Every row gives one point. Examples show where two turns around zero, p and q, send a point. Where does a point land after both, in the order given? Backwards means that the second turn is done in reverse. Each puzzle has new turns, and all numbers are rounded.

Turn p:
[-0.16 -0.99] -> [-0.90 -0.43]
[-1.99 -0.83] -> [-1.82  1.16]
[2.15 1.82] -> [ 2.72 -0.73]
Turn q:
[-1.02 -1.66] -> [-1.95  0.00]
[ 1.08 -1.08] -> [-0.35 -1.49]
[-0.05  2.74] -> [2.31 1.48]
Where do these land?
q, then p backwards: [-0.15 -0.37] -> [-0.17 -0.36]
p, then q: [1.77 1.45] -> [ 0.62 -2.20]
p, then q: [ 1.55 -0.80] -> [-1.35 -1.10]
q, then p: [0.47 0.47] -> [ 0.24 -0.62]
q, then p: [-3.64 -0.75] -> [0.77 3.64]

Turn p:
[0.42 5.20 0.43 0.67] -> [1.60 3.93 3.11 0.44]
[-1.56 -1.63  0.25  0.29] -> [-1.59 -1.42 -0.33  0.75]
[ 0.78 -1.59  0.86 -1.17] -> [ 0.80 -1.99 -0.49 -0.63]
[-0.38 -1.65 -1.29 -0.86] -> [-1.21 -0.91 -1.23 -1.21]
[ 0.74 -0.33 -0.24  1.06] -> [ 0.41  0.39 -1.05  0.64]
Turn q:
[-0.42 -1.16 -0.01  1.27] -> [ 0.64  0.24 -0.23  1.62]
[-0.17  2.89 -1.81 -1.88] -> [-2.34  0.30 -1.33 -2.80]
[-1.66  2.07  0.69 -0.29] -> [-2.37  0.97  0.97 -0.36]
[-0.30  0.13  0.41  1.72] -> [0.29 1.41 0.27 1.05]
[ 0.81 -3.31 -1.15  0.03] -> [ 2.16 -2.00 -1.49  1.43]
[ 3.30 -1.91  1.27  0.04] -> [ 3.73 -0.93  0.96 -0.66]
[-1.56  1.29  0.60 -0.90] -> [-2.11  0.01  0.85 -0.28]
Where do these land?
q, then p backwards: [ 1.08  3.68 -0.38 -0.76] -> [-0.19  1.23 -3.13 -2.03]
p, then q: [ 1.40 -1.14  0.34 -2.32] -> [ 1.18 -2.58 -0.34 -0.78]
p, then q backwards: [-0.90 -0.16  0.49  0.67] -> [-1.11 -0.41  0.32  0.11]
p, then q: [ 0.05  2.20 -2.06  1.36] -> [-2.02  2.00  0.17 -1.68]
q, then p backwards: [-0.16 -2.64  1.14  1.72] -> [0.70 0.48 2.70 1.79]
q, then p: [-1.48 -1.94  0.48 -0.66] -> [-0.65 -0.92 -1.42  1.83]

Turn p:
[ 0.83 -0.49  3.45  0.93  1.09  0.89  1.90  1.53] -> [ 1.09  1.76  2.25  2.88  1.29 -1.46 -0.37  0.11]
[ 2.24  1.22 -0.94 -0.09 -1.89 -2.00  2.22 -2.01] -> [ 2.43  0.47 -0.28 -1.43 -2.77 -0.77  2.73 -0.02]
[-1.11 -1.85 -0.42 -0.46  0.83  3.14 -1.24  0.44] -> [-1.44 -0.11 -0.48  1.67  1.40  2.85 -1.44 -0.24]
[ 2.20  1.55 -2.31  2.70  2.28 -2.40  0.05 -1.96] -> [ 2.36 -0.25 -3.47 -1.88  1.53 -2.17  2.40 -0.82]
[ 1.57 -1.56  2.46  0.46 -2.51  0.05 -0.50  0.63] -> [ 1.31 -1.22  1.21  2.62 -2.13 -0.70 -1.25  0.06]
[-1.62  1.65 -0.48 -0.57 -1.48  0.75 -1.76 -1.21] -> [-2.61  0.04 -1.24 -0.80 -1.85  0.23 -0.53 -0.71]
[-0.11 -0.67  1.77 -2.38  0.43 -2.20  1.80  0.80] -> [ 1.27  0.37  3.76 -1.42  0.10 -0.45 -0.30 -0.10]
[-1.20  0.05 -2.29 -0.93  1.46  1.19 -0.73  2.46] -> [-1.35  0.21 -0.67 -1.07  2.14  1.72 -1.23  2.27]
[-1.35 -1.30 -0.84  1.67 -0.71  0.10 -0.35  0.20] -> [-1.15 -1.97 -0.39  0.98  0.46  0.29  0.92  0.47]
[-1.45  1.41 -0.40 -1.32  0.50  0.49 -1.40 -0.88] -> [-1.92  0.72 -0.70 -1.55 -0.17  0.46 -0.92 -1.02]
Turn q:
[-2.11 -0.57 -1.22  0.95 -1.14 -0.44 -0.60  1.32] -> [-1.01  0.93 -1.99  0.79 -0.72 -0.13  1.40  1.35]
[-0.10 -0.17 -0.52  1.03  0.32 -3.92 -1.53  0.27] -> [-0.43 -1.30 -2.10  1.68 -0.92 -1.34 -2.24  1.57]
[ 1.31 -0.05  3.88  0.72 -1.83  1.07  0.51 -0.22] -> [ 0.45 -0.04  2.65  1.91 -1.69  0.00  0.75 -2.80]
[ 0.94  0.71 -0.81 -1.29  3.40  1.99  0.38 -1.17] -> [ 0.26  0.29  0.85 -2.51  2.97  1.34 -1.54 -0.74]
[-1.92 -0.77  2.96  1.05  0.75  2.19  0.10 -1.83] -> [-2.80 -0.16  0.94  0.64  0.76  1.07  1.02 -3.31]
[ 0.03 -0.14 -1.94 -1.89 -1.14  0.33 -0.37 -1.31] -> [ 0.61 -1.51 -0.26 -2.03 -0.43  0.98  1.01  1.27]
[ 2.08 -0.21 -0.72 -1.77  0.07 -0.15 -0.36 -0.74] -> [ 1.67 -1.44  1.01 -0.90  0.21  0.79 -0.75  0.89]
[-0.77  2.87  1.15 -0.66  1.00  0.59  2.16  0.60] -> [-0.79  2.20  1.48 -2.05 -0.16 -1.78 -0.70 -1.19]
[ 0.39 -1.43 -1.75 -0.19  0.74 -0.56  2.61  1.75] -> [ 1.07  0.76  0.18  0.19  2.32 -1.99  1.03  1.96]
[-1.60  2.25 -1.90  4.03 -0.71 -0.23 -0.54  0.60] -> [ 0.12  2.16 -4.48  0.09 -1.12 -0.97  0.18 -1.31]
[ 1.75 -2.50  0.90 -1.97 -1.46 -0.88 -2.37  0.73] -> [ 0.83 -1.90  1.73  2.22 -1.23  2.03 -0.16  2.28]
Where do these land?
q, then p: [-0.61  0.74 -0.51 -0.17 -0.05  1.66 -2.55  0.96] -> [-1.62  1.71 -1.39  0.70 -0.93  1.13 -0.43  1.04]
p, then q: [-1.70  0.18  0.47  1.53 -0.54  0.40 -0.09 -2.00] -> [-1.27 -1.11 -1.18 -0.59  0.49 -1.48  1.51 -0.79]
p, then q: [ 0.42  1.59  1.01 -2.53 -0.79  2.54  0.20  1.08] -> [-0.18  2.15 -0.57 -0.72 -3.14  1.39 -0.44 -0.96]
q, then p: [-1.57 -0.56  1.24  1.76 -0.77 -0.84 -0.42  2.69] -> [-1.71 -0.40 -1.09  0.21 -0.26 -2.43  1.94  1.43]
p, then q: [ 1.19 -2.03 -0.32  1.91 -0.95 -0.21  0.51 -0.33] -> [ 1.77 -0.35 -0.31  1.70  1.54 -0.76  1.05 -0.57]
q, then p: [ 1.40  1.26  0.37  1.34  2.69 -3.79  1.36 -1.10] -> [ 0.99 -3.75 -1.22 -2.29  1.00 -1.20 -1.70 -1.74]
q, then p: [-1.64 -0.33 -1.62 -2.18  0.62  3.67  0.36  0.47] -> [-0.99  4.15  1.68 -0.45  0.88  1.37 -0.45  0.54]
q, then p backwards: [-0.55  0.82 -1.53 -0.81 -0.95 -1.12  0.26 -0.43] -> [ 0.38  1.15 -1.31  0.14 -0.96 -1.39 -0.41  0.40]
p, then q backwards: [ 4.12  0.94 -0.17  0.56  1.76 -3.36  1.88 -1.55] -> [ 3.04  1.67 -2.78  1.23 -1.91  1.01  3.54  0.08]
p, then q: [-1.07 -2.61  1.04 -1.41 -1.02  1.07 -1.51  0.21] -> [-1.23 -0.32 -0.25  1.69 -0.10  2.63  1.19 -1.63]
